Each row is a point. The points of each table are mixes of a few directions, plus a little noise. How many directions does each table use, and how many do they share? Where both have some left over, give the other angles between the two spaces (their principal angles), to ten degrees, smallest first.
In the rows, 128 means zero.

First:
[[ 75 115]
 [220 151]
 [164 137]
 [116 125]
 [ 65 112]]
Second, 4 rows:
[[140 130]
 [132 129]
 [ 40 106]
 [201 146]]
Directions: first 1, second 1, shared 1

First:
[[125 116 184]
 [144  71 147]
 [114 193  74]
 [130 131 105]]
Second, 6 rows:
[[ 99 159 132]
 [153 157 112]
 [111 118 136]
 [146   7 149]
 [120 150 125]
 [137 176 113]]
Directions: first 2, second 2, shared 1; angles 60

First:
[[ 94  90 104 231 107  59]
 [127 127 127 130 128 127]
 [168 173 155   7 153 208]
 [139 140 135  96 134 149]
 [128 129 129 126 129 129]
 [111 111 117 177 117  96]]
Second (9 x 6):
[[105 159 112 152 125 110]
 [220 104 245 136 110 112]
 [ 78 141  96 185 125  87]
 [ 42 114 187 122 203  83]
 [109 116 108 100 145 148]
 [114 148 101  97 137 152]
 [144 103  63  87 115 183]
 [149 120 118 151 104 124]
 [191 146 122 123  88 154]]
Directions: first 1, second 4, shared 1

First:
[[215 149 180 102  88 125 216 227]
 [ 53 110  84 149 163 130  53  43]
 [ 72 115  95 145 154 130  70  64]
 [100 121 112 137 141 128  99  95]
 [176 139 156 113 106 127 175 183]
 [201 146 172 107  96 125 201 211]
 [ 82 116 101 141 150 130  80  74]
 [128 128 128 127 128 128 128 129]]
Second:
[[ 96 116 142  91  55 189  83  79]
 [ 76 125 146  89  84 151 101 138]
 [154 152  52 163 172  99 200 104]
 [184 114 149  85  98 180  59  94]
 [180 144 120 176 156 119 149  66]
 [140 166 139  99 148 111 116 123]
 [ 79 108 249 139 131  94  80 215]
 [ 91 109  89 166 155  89 193 194]
 [153 118  66 145 153 119 172 140]]
Directions: first 1, second 5, shared 0; angles 60

First, 10 rows:
[[141 249  41 148 131 116 140 182 138  71 106]
 [147 231  66 204 136  51 126 135 123  82 133]
 [ 99 102 159  94 169  99 145 149 163 144 111]
 [149 163 107 131 149 225 119 116 105 125  81]
 [165 106 113 142  22 183 103  98  77  87 169]
 [100  45 150 108 127 133 158  92 146 158 161]
 [142 117 111 134  81 170 103 112  95 210 186]
 [103  81 182  84 157 107 136 147 157 131 104]
 [125 115 170 131 125  51 104 144 130 147 145]
 [108  72 181 104 181 147 145 105 146 125  84]]
Second, 10 rows:
[[110 105 135 179  17 113 154  94 153 111 151]
 [128 157 127  87 213 123  93 149 103 132 122]
 [ 35 158 109 131  73 124 193 145 104 132 127]
 [165 120 157 136 180  97  47 122 129 108 148]
 [ 79 166  95  84 109 167 198 145 128 153  96]
 [160  36 142 234  50 141 179 137 146 132 122]
 [143 116 135 145 112  95 103  97 115 111 163]
 [210  96 131 135 128  98  81  63 119 111 174]
 [113 144 111  98 166 155 158 159 114 149  99]
 [136 181 139  51 232 165  72 170 169 141  77]]
Directions: first 6, second 5, shared 1; angles 40, 60, 70, 80

First (10 x 14):
[[ 76 121 116 149 151 114 150  39 161 167 148  47 115 170]
 [166 106 171  48  92  99  95 225  74 125 111 155 192  27]
 [129 163 119 131 103 195 158 205  47  86  89 175 112 126]
 [ 68  82  72 248 124 183 183  80  85 172  99 101  79 212]
 [104 106 140 106 141  83 120  73 161 168 150  61 150 119]
 [156 127 165  57 134  68  87 131 170 130 154 116 171  72]
 [147 195 145  73 133 141 126 160 132  77 134 150 126 111]
 [167 129 132 131 149  91  90  98 210 117 160 156 124 134]
 [115  86  92 211  94 193 162 180  37 137  76 173 104 154]
 [150 164 127 127 157 114 111  90 204 101 159 144 107 153]]
Second (10 x 14):
[[143 142 136 112 147  99 108  95 187 122 155 125 128 131]
 [160 119 150  90 103 123 109 202  87 114 111 166 159  71]
 [138  97 102 196 125 146 129 126 130 134 117 167 104 162]
 [184 155 149  84 100 148 108 240  81  73 105 215 147  71]
 [ 80 167 110 147 158 143 162  47 163 131 147  69  91 189]
 [ 61 178 124 105 144 152 177  75 115 133 135  41 111 160]
 [ 90 122 111 162 161 108 139  25 192 162 158  63 105 183]
 [ 88  79 121 155 150  81 128  27 181 194 155  45 133 156]
 [165  47 132 152  88 120 102 207  70 151  94 188 163  77]
 [173 173 148  76 103 161 120 236  73  66 104 203 139  78]]
Directions: first 4, second 4, shared 4

First (10 x 18):
[[148  43 160 125  78 130  96 168 145 167 101  33  80 129  86 191 112 141]
 [119  75 137 156 118 145 174 108 165 181 128  86 102 130  87 127 129 158]
 [112 143 116 145 148 136 169  97 140 136 143 154 138 129 127  95 137 138]
 [118 197 105 122 163 123 136 108 107  88 145 200 167 127 167  88 138 112]
 [130 143 125 122 132 124 119 131 120 115 129 141 135 127 138 126 128 121]
 [113 137 118 146 145 137 169  98 141 140 142 147 135 129 123  99 136 139]
 [114 157 114 138 151 132 159 101 130 123 143 164 145 128 137  95 136 130]
 [169 120 151  73  86 100   7 213  83  82  93  89 116 125 150 206 107  91]
 [120 126 125 139 135 134 151 111 138 139 134 133 129 128 122 114 132 136]
 [135 139 129 114 124 120 100 144 113 109 123 132 133 127 140 139 124 116]]
Second (8 x 18):
[[ 97 154 135 185 159 122 141 104 146 141 129 157 103 148 126 117 130 136]
 [174  73 152  91 106 118 148 114 102 180 222  85 133  89 116  46 152 154]
 [122 147 158 181 146 122  90 124 159 107 128 155  83 169 133 143 132 140]
 [150  94 124  84  90 135 100 166 124 117  88  82 134 121 118 187 111 120]
 [130 179 122 124 148 126 107 125 122  76 132 182 146 139 161 118 135 114]
 [125 128  96 114 125 152 167 107 162 121  90 138 156 138 112 159 118 154]
 [135  94 119  92 112 154 160 136 106 122 147  99 150  93 133  87 145  86]
 [ 95 155 120 150 138  94 109 148 102 160  88 125 118 126 126 167 100 119]]
Directions: first 2, second 6, shared 2
